Every row gives one point. Each copy is the shape, with its points in the same order, turned, moved and blurred by noise. Some copies are also mirrored. Which?

Shape:
[[ 16  -2   4]
 [ 37 -39  32]
 [-38 -31  26]
 [-39  27 -49]
 [ -1  34  -7]
 [  0 -29   9]
 [ -7  38 -18]
 [ 35   1 -48]
 [  5 -16  -6]]
Copy 1:
[[ -3 -25 -13]
 [ 31 -52   8]
 [-22  -1  48]
 [-45  44 -35]
 [-41 -10 -25]
 [  3 -21  13]
 [-43   4 -33]
 [ 14  -9 -55]
 [ -1  -5  -3]]
Copy 1 is: mirrored
Copy 2, 9 rows:
[[  8  22  19]
 [-17  47  53]
 [-39 -24  33]
 [ 15 -29 -44]
 [ 36  -4   3]
 [-25  16  26]
 [ 36 -10  -8]
 [ 15  45 -26]
 [-10  19   9]]
Copy 2 is: mirrored
Copy 3, 9 rows:
[[ -1  -9   5]
 [ 32 -43  27]
 [ 13 -48 -46]
 [-60  11 -44]
 [-14  25 -15]
 [  4 -40  -5]
 [-26  27 -19]
 [-46  -1  34]
 [-13 -25  -3]]
Copy 3 is: mirrored
Copy 4 (9 x 3):
[[ 14 -12  18]
 [ 32 -38  56]
 [-44 -36  41]
 [-37   2 -44]
 [ -2  19  -4]
 [ -3 -37  30]
 [ -6  19 -15]
 [ 38 -21 -31]
 [  3 -29  11]]
Copy 4 is: only turned

Shape:
[[ 24  62  12   8]
 [ 68 -34  22 -14]
 [-22  25 -18  -9]
 [ 28 -20   8 -20]
 [  0  24  -4  -8]
 [-18   2   7 -35]
 [-29   6 -11  12]
 [ 30 -39  24 -10]
 [ 15  66 -20  18]
 [ -6 -28 -47 -33]]
Copy 1, 10 rows:
[[-11  33  49  23]
 [ 55 -35 -15  25]
 [-14  34   6 -40]
 [ 27 -17 -10   2]
 [ -3  26  19 -12]
 [  7  -3  13 -44]
 [-24  23 -16 -24]
 [ 23 -41 -25  -1]
 [-21  59  29  24]
 [ 21  29 -40 -51]]
Copy 1 is: only turned
Copy 2, 10 rows:
[[  6  66   1 -21]
 [ 79   0  30  19]
 [-26   3   9 -21]
 [ 39 -10  13   0]
 [ -7  10   8 -17]
 [  2 -22 -10 -21]
 [-35  -5   8   3]
 [ 49 -13  14  22]
 [-20  61  23 -23]
 [  5 -47  46 -26]]
Copy 2 is: mirrored
Copy 3 (10 x 4):
[[ -3  50  41  -8]
 [ 29 -52  48 -30]
 [  5  29 -26  -5]
 [ 18 -28  13 -28]
 [  4  21  -3 -12]
 [ -8   1 -26 -34]
 [ -4  11 -26  17]
 [  7 -50  19 -19]
 [ 16  63  23   9]
 [ 48 -15 -46 -19]]
Copy 3 is: only turned
